Each row of a before or after table is a point. The points were changed in one or more steps. Then noise was added and the rows were shuffled. The steps act on how far a point lies along the listed directions, d1 being the first. What was done? A step turns or swaps two directions, mirrors them in a line or flattens them onto one, adds a multiple of one to another, or multiplies one. Angles are multiples of 10 degrees, from the lower direction toward the higher: turns from -170 to 170, lines from 10 to 170 but not 90. Use the fewest steps. Two steps may share a direction if one is a turn and the other turns, adds or multiplies; they go together, in the order done. Otherwise the lowest direction goes first.

Directions:
(1): [2.70 -0.24]
(2): [-0.24 -2.70]
Before (8 x 2):
[-0.29 0.13]
[0.80 0.07]
[0.28 -0.10]
[0.49 0.76]
[0.66 0.42]
[-0.52 0.12]
[-0.23 -0.42]
[0.17 0.51]
After (8 x 2):
[1.03 0.24]
[-0.85 0.11]
[1.27 -0.04]
[0.24 0.38]
[0.42 -0.10]
[0.70 0.52]
[-0.31 -0.30]
[-0.46 0.13]
Steps: multiply d1 by 1.6; multiply d2 by 0.7

Directions:
(1): [-2.29 -1.66 1.74]
(2): [1.06 1.47 2.79]
(3): [-2.16 2.48 -0.49]
Before:
[0.35 -0.01 0.17]
[-0.31 0.80 -0.31]
[0.60 -0.19 -0.01]
[-0.01 -0.75 0.22]
[0.11 -0.48 0.20]
[0.22 0.18 0.15]
[0.09 0.59 -0.09]
[0.48 -0.33 -0.13]
[0.77 0.01 0.29]
[-0.90 0.17 0.73]
After (10 x 3):
[0.18 0.29 0.01]
[0.39 -0.76 0.25]
[0.23 0.11 0.06]
[0.12 0.47 -0.39]
[-0.58 0.49 -0.21]
[0.42 0.61 -0.11]
[-0.26 0.48 -0.12]
[0.42 -0.34 0.18]
[0.32 0.42 -0.30]
[-0.81 -0.30 0.79]
Steps: mirror d1 and d3 in the line at 20 degrees; multiply d2 by 0.7

Directions:
(1): [-2.03 0.73 2.12 2.36]
(2): [-2.62 -2.58 -0.78 -0.76]
(3): [0.78 -0.99 -2.16 2.91]
(4): [1.77 -2.56 2.23 0.31]
Before (14 x 4):
[-0.41 0.30 -0.11 -0.92]
[0.56 -0.20 -0.38 0.24]
[-0.46 -0.34 0.27 -0.20]
[0.04 0.69 0.74 -0.07]
[-0.13 0.68 -0.20 -0.73]
[-0.21 -0.10 0.69 -0.29]
[0.18 0.20 0.10 0.02]
[-0.34 0.22 -0.47 0.36]
[0.93 -0.27 -0.07 0.20]
[-0.40 0.03 0.01 0.03]
[-0.82 -0.08 -0.05 0.22]
[0.04 -0.09 -0.17 0.61]
[-0.20 -0.47 0.46 0.13]
[-0.16 -0.81 0.45 -0.45]
After (14 x 4):
[0.34 -0.23 -1.03 1.00]
[-0.65 -0.08 0.12 -0.80]
[0.01 0.29 -0.26 1.40]
[0.29 0.01 1.27 -1.21]
[-0.53 0.26 -0.31 -0.25]
[-0.04 -0.19 -0.10 -0.36]
[0.18 0.96 0.66 -1.34]
[0.25 -0.19 -0.48 1.35]
[-0.61 0.57 0.62 -1.27]
[-1.18 0.20 0.51 -0.60]
[0.03 -0.45 -0.58 -0.41]
[0.20 0.30 0.14 -0.05]
[-0.30 -0.07 1.33 -1.64]
[0.55 -0.64 -0.66 0.47]
Steps: turn d1 and d4 by -140 degrees; multiply d3 by 2.5

Directions:
(1): [1.80 -3.51 -1.56 1.23 -0.14 -1.60]
(2): [0.09 0.41 -1.24 2.11 3.60 1.71]
(3): [2.10 1.18 3.04 1.93 0.55 -1.74]
(4): [3.21 1.33 -1.31 -2.70 0.99 -0.18]
(5): [2.02 -0.09 0.21 1.20 -2.27 3.37]
(6): [-0.12 2.54 -2.67 1.92 -1.62 -1.48]
Before:
[0.03 -0.29 -0.02 0.37 0.39 -0.27]
[0.64 0.47 -0.18 0.45 -0.49 0.91]
[-0.25 -0.27 0.72 0.18 -0.40 0.28]
[0.08 0.73 -0.90 0.18 -0.41 -0.72]
[-0.06 -0.50 0.09 0.34 0.13 -0.11]
[-0.17 -0.18 0.11 -0.31 0.38 0.18]
[-0.44 0.92 0.73 -0.58 -0.59 0.02]
[0.16 0.36 -0.12 0.05 0.32 0.08]
[0.13 -0.42 0.28 -0.39 -0.05 -0.12]
[-0.64 -0.33 0.06 0.03 0.33 0.11]
After (10 x 6):
[0.38 -0.46 -0.11 0.02 -0.34 -0.29]
[-0.25 -0.06 -0.15 -0.10 -0.17 0.35]
[-0.82 0.26 0.13 -0.13 0.60 -0.95]
[0.20 0.00 -0.13 -0.02 0.25 0.24]
[0.25 -0.44 0.02 0.24 -0.48 -0.21]
[-0.36 0.15 0.26 0.27 -0.03 0.13]
[0.14 -0.42 -0.07 -0.40 -0.60 0.13]
[0.20 0.31 0.11 0.36 0.14 0.19]
[0.24 0.18 -0.17 -0.68 -0.09 -0.50]
[-0.01 1.39 0.30 -0.52 0.47 0.44]
Steps: turn d2 and d4 by -120 degrees; add -0.5 times d2 to d1; flatten d3 and d6 onto the line at 20 degrees; multiply d5 by -1

Directions:
(1): [-0.17 -0.79 0.53 -2.28 -3.60 -2.81 1.45 0.63]
(2): [1.05 -2.94 -3.82 -0.96 -0.79 0.90 -1.44 -0.82]
(3): [4.33 0.60 1.06 -0.45 -0.36 0.86 1.54 -2.41]
(4): [0.08 1.94 -1.16 -3.63 2.70 -1.75 -0.62 -0.64]
(5): [0.02 3.83 -1.83 1.01 -2.65 0.11 -1.72 -0.67]
Before (9 x 8):
[0.22 0.59 0.43 -0.53 0.39 -0.21 0.27 -0.11]
[-0.37 -0.79 -0.16 0.76 0.46 0.49 -0.61 0.29]
[0.29 -0.12 -0.03 0.53 0.91 0.25 -0.04 -0.46]
[-0.98 0.48 -0.40 0.44 -0.06 -0.17 -0.40 0.24]
[0.03 0.55 0.82 -0.52 0.37 -0.78 0.48 -0.02]
[0.05 0.40 0.32 -0.07 -0.04 -0.05 0.28 -0.06]
[0.23 -0.35 0.25 -0.53 0.14 -0.23 0.13 -0.02]
[-0.02 0.13 -0.07 -0.43 1.05 0.26 -0.11 -0.24]
[-0.07 -0.89 -0.82 0.17 -0.22 0.47 -0.21 -0.13]
After:
[0.90 -0.19 -0.17 0.59 0.43 1.03 0.02 -0.70]
[0.84 0.01 0.96 1.01 0.28 0.71 0.19 -0.35]
[-0.02 0.43 0.52 0.30 0.82 -0.26 0.17 -0.24]
[-0.48 -0.42 -0.12 -0.34 0.19 -0.21 -0.29 0.21]
[-0.07 0.13 0.02 -0.37 -0.22 -0.27 0.13 0.03]
[-0.98 -0.01 0.01 1.01 -0.56 0.03 -0.15 0.42]
[-1.46 -0.35 -0.23 -0.64 -0.24 -1.27 -0.19 0.86]
[-1.32 0.04 -0.18 -0.67 0.10 -0.68 -0.29 0.82]
[-2.02 0.10 -0.08 0.09 0.71 -0.25 -0.49 1.02]
Steps: turn d1 and d2 by 60 degrees; turn d3 and d4 by 70 degrees; multiply d3 by 3; multiply d5 by 0.7
